Each row is a point. Any point is a mix of the corners, with weights that add up to 1. It lies inside the corners' shape when no weight is negative. Say inside or outside, and name the corners with a negative weight.

Corners:
(1): [ -6 -13 -11]
(2): [-41 -10  -2]
(3): [ 46 -27  60]
(4): [-7 56 14]
Points:
[15 -4 16] => outside (2)
[-2 23 10] => inside
[16 -5 27] => inside
[-2  6 12] => inside
[ 29 -10  33] => outside (2)
[ 25 -34  43] => outside (4)
[ -4 -13   7] => inside

Corners:
(1): [ -4   9  11  32  -9 -15 -26  35]
(2): [-18 -26 -37 -10 -30  41 -15 -60]
(3): [ 57  27  16  29 -42 -29  34  -1]
(4): [  7  -3 -24  42  47 -14 -29  35]
(5): [ -5   1 -13   4  12  28   7 -33]
(6): [-10  21  16 -12 -10  14   7  26]
(7): [  6  39 -11  -7  26 -14 -34  22]
(8): [ 16 -19  18 -13   9  -4 -14  32]
(9): [-34 -10  10 -26   8  -3  -7 -19]
Points:
[ -7   0  -6   3   2   6   4 -15] => outside (1, 7, 8)
[15 17 11 10 -1 -7 -7 24] => outside (2, 4, 9)
[-1  7  4  2 -1  0 -7 18] => outside (5)
[  6  -4  -6  18  22  -8 -19  24] => inside

Corners:
(1): [  9  13   1 -18   2   9  10  14 -14  13  12  -8]
(2): [-29  -9  16  -7 -32  17 -19  -3  11  11  -2   2]
(3): [ -3   2 -14 -14 -12 -18  13  -6   4 -11  25  15]
(4): [-14   3  15 -25  -7   6  16  -1 -60  28  -5   1]
(5): [-32  -8  -2   2  -5  -5  13  15   5   8  -2   5]
(6): [ 18  25  -2  14  -4  20   2  12  22 -26  12   2]
(7): [ 26  -9 -22  15  -4  -4  20   4  -5 -32  23 -25]
(8): [-15  -4   5 -18  -5  22 -22   6  11  -1  -7  14]
(9): [ -8 -18 -16   5 -21  -1  15   5  28  28  -6  19]
(10): [-21  -6  -4 -30 -17 -14  17  27  10 -14   1   8]
(11): [ 23  26  -7   1  23 -26  -5  13   4 -30  20  -4]
(12): [-33 -43  10 -14 -24 -13  32  -9  -5  -9   1   6]
(13): [ -1  18 -16   0   5  21  -5 -14   9   6 -13   3]
Points:
[  6  13  -6  -2   6  -5  -1   4   4 -11   7   0] => inside
[ -5   2   3 -18  -9  -4   4  10   0  -3   8   8] => outside (5, 7, 13)
[ 16  17  -4  -2   6  12 -13   2  -1 -18  11  -5] => outside (5, 9, 10, 12)
[-15   0  -1 -12 -10   0   5   7   6   0   2   8] => outside (7)
[-11  -2   1 -14  -6  11  -7   7   6  -2  -1   8] => inside
[ -4  -4  -1 -11  -8  -1   9   7  -2  -9   3  -1] => outside (3, 5)
[  1  -7  -9 -11  -9 -10  13  11   5 -16   9   6] => outside (1, 2, 5, 13)
